Each row of a before or after table is a point. The points were changed in one or more steps. Then noise was added and the rows were shuffled. The steps act on how far a point lies along the listed directions, d1 being the first. What was done? A step turns or swaps two directions, mirrors them in a line or flattens them onto one, adds a multiple of one to another, or multiplies one. Angles are multiples of 10 degrees, from the lower direction toward the higher: turns from -170 to 170, lines from 10 to 170 but not 90. Use the fewest steps. Two steps may share a direction if one is a turn and the other turns, adds or multiplies; they go together, in the order done. Otherwise the lowest direction goes first.
In the rows, 128 means zero.

Directions:
(1): [128  90 162]
(2): [166 151 153]
(3): [162 102  99]
Before (14 x 3)
[[144 132  99]
 [129 109 112]
 [ 67 122  90]
 [141 164 112]
 [154 148 114]
 [159 129 119]
 [115 105 118]
 [116 125 127]
 [ 72 115  73]
 [145 150 104]
 [ 78 112  81]
 [146 137 128]
 [155 135 121]
 [143  91 132]]
After (14 x 3)
[[ 78 129 130]
 [154 194 169]
 [101 133 146]
 [133 146  92]
 [ 74 110 100]
 [143 137 138]
 [110 201 162]
 [ 65 137 105]
 [ 97 127  93]
 [108 119 109]
 [ 66 101 141]
 [ 90 115  98]
 [ 95 134  96]
 [113 189 164]]
Steps: multiply d3 by 2.5; turn d2 and d3 by 120 degrees

Directions:
(1): [142 159  81 119]
(2): [103 170 142 158]
(3): [129 104 103 176]
Before (11 x 4)
[[130 113 107 187]
 [164  91 112 107]
 [125 101 134 125]
 [109 163 105 164]
 [162 115  85 126]
 [122 134 154 151]
 [143 182  53 135]
 [119 186 101 134]
 [126 124  81 117]
 [140 133  97 154]
 [127 177 109  96]]
After (11 x 4)
[[147  66 139 140]
 [145 163  88  87]
 [132  90  94 114]
 [129 160  84 129]
 [124 162 135 141]
 [150 115  99 143]
 [141 148 106  71]
 [163  78 108 135]
 [116 104 135 145]
 [133 123  99 177]
 [172 119  53  91]]
Steps: add -0.5 times d2 to d3; turn d1 and d2 by -50 degrees

Directions:
(1): [140 185 129 134 106 181 129 111]
(2): [147 139 172 160 118  90 147  87]
(3): [ 53 147 149 123 108 118 135 135]
(4): [141 127 104 158  68 110 129 164]
Before (8 x 8)
[[134 178 106 120 108 190 110 109]
 [153 162 130 146  74 132 133 113]
 [ 85 162 133 128  82 133 141 145]
 [124 145 169 113 165 103 129  80]
 [ 97 157 153 130  90  97 144 108]
 [118 128 105 141  96 128 129 173]
 [184 125 147 146 163 130 120  98]
 [183 139 150 155 141 120 116 105]]
After (8 x 8)
[[ 99 108  89  95 134 114 104 177]
 [120 165 165 145 126 135 145 103]
 [202  93  81 132 154 150 102 157]
 [145 167 112 128  84 162 123 125]
 [155 137 114 169  61 102 125 128]
 [ 52 168 122  97  94 142 129 139]
 [192 120  90 129 142 159  95 154]
 [ 56 179 159 128  80 125 147 129]]
Steps: turn d1 and d4 by 110 degrees; turn d1 and d2 by -160 degrees; multiply d3 by 1.6

Directions:
(1): [128 138 129 121 150  92  66  83 127]
(2): [ 65 147 140 132 166 122 162 110 107]
Before (10 x 9)
[[ 93 143 129 124 148 128 152 132 118]
 [105 146 130 118 160  90  71  78 122]
 [180 129 122 140 103 139 101 146 140]
 [157 121 118 137  97 132 130 147 141]
 [148 117 124 121 123 121  90 128 135]
 [ 98 139 136 135 146 118 122 111 112]
 [129 126 118 139 122 131 122 135 121]
 [143 133 130 128 123 139 133 124 133]
 [146 125 126 131 109 137 118 152 125]
 [158 122 118 131 108 120  93 125 139]]
After (10 x 9)
[[133 129 122 132 122 116 106 118 131]
 [132 125 116 139 120 132 119 136 122]
 [181 114 113 136  83 135 116 154 149]
 [105 137 127 124 141 128 145 136 122]
 [183 128 122 140 102 139 100 146 140]
 [120 124 130 124 140 119 105 120 125]
 [ 74 147 141 136 160 115 135 105 104]
 [150 131 129 127 119 140 130 126 136]
 [  7 175 149 124 219  80 124  52  90]
 [160 120 123 130 100 139 110 156 129]]
Steps: add 1.5 times d1 to d2

Directions:
(1): [ 96  63 135 116 146 124 153 136 166  92 110]
(2): [144 112 180 117 127 181 115 166  97 108 147]
Before (12 x 11)
[[163 158 126 124 129 129 112 126 112 151 135]
 [115 127 107 109 132 114 135 113 158 101 124]
 [110  76 130 117 150 124 173 103 157  94 110]
 [131 123 164 138 133 146 128 138 122 138 130]
 [143 141 115 131 132  91 136  95 132 152 144]
 [139 121 137 118 133 148 108 136 119 130 145]
 [102 116  81 153 140  44 154  76 187 132  96]
 [ 58  38  91 114 161  67 170  96 226  77  84]
 [134 138 134 135 128 135 133 151 106 124 130]
 [156 193  76 142 120  94  96 119 109 162 159]
 [118 123 100 139 128  91 159 115 139 140 113]
 [156  72 196 112 142 184 138 172 117  61 150]]
After (12 x 11)
[[199 220 119 150 109 129 105 116  76 156 160]
 [119  54 146 108 154 146 132 175 145  74 144]
 [134 136 134 137 129 135 133 148 105 124 130]
 [140 131 136 121 131 143 110 135 116 138 143]
 [123  85 143 119 143 114 151 116 148 113 137]
 [ 91  84  98 146 140  55 160  92 192 112  91]
 [137 158  89 140 131  93 154  69 135 146 118]
 [111 104 112 133 130  94 164 122 142 125 112]
 [ 97 160  27 144 133  19 144  46 194 159  96]
 [143 105 155 112 143 147 128 149 126 112 131]
 [117 143  97 111 131 110 134 105 154 108 125]
 [139 139 153 144 129 139 122 127 116 150 133]]
Steps: mirror d1 and d2 in the line at 120 degrees
